Each row is a point. Each copy is the shape, with its points in the same order, turned, moved and blurred by noise. Is it also mirrored, or only turned?

Shape (8 x 3):
[[-15  42  12]
 [ 21 -12  27]
 [ -9  25  11]
 [ -4  40  42]
 [-16  -1 -51]
 [ 19 -22 -47]
 [ 12 -25  -6]
 [-39  30  39]]
Copy 1 (8 x 3):
[[ 37 -27 -24]
 [-11   9  12]
 [ 22 -23 -13]
 [ 45   0  -6]
 [-32 -64 -36]
 [-56 -32 -28]
 [-35 -19   2]
 [ 53 -33  10]]
Copy 1 is: mirrored
Copy 2 (8 x 3):
[[ -8  30  38]
 [-31   7 -16]
 [ -8   7  20]
 [-31  41  32]
 [ 52 -21  11]
 [ 40 -24 -32]
 [ -1 -25 -17]
 [-30   7  53]]
Copy 2 is: mirrored

Shape (7 x 4):
[[-20 -15 -33 -29]
 [-35 -18  -1  38]
 [  0 -40 -19  20]
 [-46  14  67   1]
 [-24  49 -21 -20]
 [-18  25 -16 -14]
 [ 14 -28  14 -43]]
Copy 1 (7 x 4):
[[-29 -21 -32 -16]
 [-12 -16   0  47]
 [ 21 -14 -32  18]
 [-32 -30  70  21]
 [-67  25   4 -26]
 [-45   8  -5 -19]
 [ 14 -38   7 -44]]
Copy 1 is: only turned
Copy 2 (7 x 4):
[[-32  16  -7 -23]
 [-29 -27 -13  39]
 [-27  16  -2  37]
 [ 27 -54 -60   7]
 [ -4 -33  13 -48]
 [ -7 -16   7 -28]
 [ 13  38 -35 -10]]
Copy 2 is: only turned
Copy 3 (7 x 4):
[[ -1 -12  31  -7]
 [-46 -16 -12  34]
 [-30  20  18  36]
 [-43 -39 -66 -20]
 [ 31 -55  -3   2]
 [ 18 -36   2   3]
 [ -1  28  -3 -38]]
Copy 3 is: only turned
Copy 4 (7 x 4):
[[  8 -14 -43   4]
 [ -3  39 -10 -33]
 [-28  27 -24   3]
 [  6 -16  35 -76]
 [ 57 -18   1   4]
 [ 33 -10  -6   1]
 [-33 -44 -14   0]]
Copy 4 is: only turned

Shape (7 x 4):
[[-19  22  34 -29]
 [ 12 -27 -19 -39]
 [-28 -41  35  35]
 [ 28 -11  -3 -15]
 [ 53  24 -36  14]
 [-10 -57  -3  20]
 [-17  24   2  19]]
Copy 1 (7 x 4):
[[-36 -13 -18 -16]
 [ 20 -19 -16  42]
 [-18  49  37   4]
 [  4 -29  12  23]
 [ 37 -63  43  -3]
 [ 10  38  27  33]
 [  1  -1  16 -37]]
Copy 1 is: only turned
Copy 2 (7 x 4):
[[-24 -56  16 -12]
 [ 42 -10 -19 -12]
 [-21 -23 -11  69]
 [ 21  -8  16   5]
 [ 10  50  33 -21]
 [  9   2 -31  56]
 [-39   8  11   2]]
Copy 2 is: only turned
Copy 3 (7 x 4):
[[ 18  42  28 -12]
 [ 12   4  37  52]
 [-59  54 -14  24]
 [ 13  11   4  38]
 [ 35 -46 -23  27]
 [-49  17  -1  53]
 [ -9   5  -2 -23]]
Copy 3 is: only turned

Shape (12 x 6):
[[-24 -22   3  16 -39  24]
 [-19 -32  39  -3  22 -13]
 [-74  -9  31 -28   3 -35]
 [ 10  27 -40  21  53  39]
 [-21  -5  22 -22  13 -36]
 [ 29  36 -11  43  17  50]
 [-32   3 -17  52   0   1]
 [ 14  -1 -39  48  16  74]
 [-21  35  35  15  18  10]
 [ -3  35 -44   3  22  23]
 [  5  -2 -27  27  -7  -1]
 [-24 -34  -5  42 -17  -3]]
Copy 1 (12 x 6):
[[ 30  25  28 -15  24  10]
 [ 28 -41 -22 -20   6   6]
 [ 12 -21 -21 -32 -32  48]
 [-13  -2   8   8 -27 -89]
 [  5 -38 -19   4 -22  21]
 [ 29   9  32  34  -8 -79]
 [  8  32 -13  -2  -9 -25]
 [ 16  32  38   3  21 -93]
 [ 41 -12   3  11 -35 -15]
 [-26   4  31  15 -32 -52]
 [-13  21   3  16  15 -24]
 [ 14  27 -18 -11  26 -10]]
Copy 1 is: mirrored
Copy 2 (12 x 6):
[[ 20  21  22  20  34  20]
 [-23  16 -11 -44  39  10]
 [-25   9 -32 -10  84 -29]
 [-53 -25  40  13 -40  -9]
 [-24  -1 -34 -23  36 -15]
 [ -7 -40  57  -2 -39  11]
 [-27 -29  20  30  32  36]
 [-20   1  75  23 -39  26]
 [ -9 -43  25 -25  31 -17]
 [-26 -23  19  29 -27 -24]
 [ -3 -12   0  23  -4  25]
 [ -8  11  10  15  36  50]]
Copy 2 is: mirrored

Shape (13 x 8):
[[ 45  33  26 -38  38  36 -53  24]
 [-46 -26 -21  26  -3  32  20   2]
 [-35  18  49  60  18 -10  -7  29]
 [ 16 -11  29  57  -7  25   9 -20]
 [ 39  16   2   4  32  -4  -4 -21]
 [ 30 -31 -32  11 -31  18  -9 -13]
 [  5  -9 -26  -9  -3  33 -12 -30]
 [-20 -19  15   8 -29   9  18  47]
 [ 29  54  36  20   7 -48  22  13]
 [-12   4   2 -21 -42  46  27  32]
 [-29  -5  60   4  23 -44   3 -10]
 [ 51 -31 -36  19 -13   9   7 -36]
 [  7  56  29 -16 -47  12 -24  46]]
Copy 1 (13 x 8):
[[-89  56  -9  14 -30  -2  10 -33]
 [  4 -64  -1  -8   9 -18  15 -20]
 [ 19  10  -7  44  13 -50  57 -34]
 [ 21  -7 -41  30  22   0 -10 -39]
 [-16  36 -26   2   5  33  19 -12]
 [-23 -28 -22  16  15  28 -33  18]
 [-22 -17  -2  -8 -12  28 -18 -11]
 [-12 -22 -16   9  21 -60   5  17]
 [ 20  68 -41  13   0 -17  40  18]
 [-26 -29 -31 -15 -24 -54 -21  12]
 [ 28  46  22   0  34 -35  32 -19]
 [-11 -18 -35   5  29  55 -26  11]
 [-29  32 -20  36 -52 -56  -9  25]]
Copy 1 is: mirrored
Copy 2 (13 x 8):
[[-39  25  31  53 -17  37  53  75]
 [ 24  29 -42  -5 -28 -17  16 -19]
 [-51  60 -17  10  30 -22 -12  -3]
 [  0  -2 -33  -4  36 -27  13  31]
 [-17 -24  16  45   9   2  27  20]
 [ 29 -29 -29  13 -30  -4  -3  44]
 [  9 -20 -14   6 -41   2  35  24]
 [ 24  55  -8  -4  -8   8 -26  16]
 [-38  -1  33  30  50  28 -28   1]
 [ 36  41  -7 -22 -20  48   7  23]
 [-33  29  51  -1  13 -42  -7  -7]
 [ 35 -55 -21  27 -10 -15   7  34]
 [-34  38  11 -12  -8  67 -20  53]]
Copy 2 is: mirrored
Copy 3 (13 x 8):
[[ 72  41  11 -37  27  35   1 -10]
 [-19  16   8 -20 -61 -49   9  11]
 [-39  15  -7 -42 -55  45 -11 -35]
 [-18  18 -22   6 -31  -6 -55  -9]
 [  5  33 -13  12  16  24   0  17]
 [ -2  -1  -2  11  13 -62 -16  -2]
 [ 14  32  16  16  -7 -36   0  11]
 [-10 -33  15 -48 -40 -18  -7   3]
 [-12 -30 -19   6  -1  73   3   1]
 [ 43 -35  25 -23 -49 -30  -5   9]
 [-47  17  38 -20 -20  57 -16  19]
 [ -8  11 -21  32  25 -49 -21  19]
 [ 48 -43  27 -21 -18  27   2 -45]]
Copy 3 is: mirrored
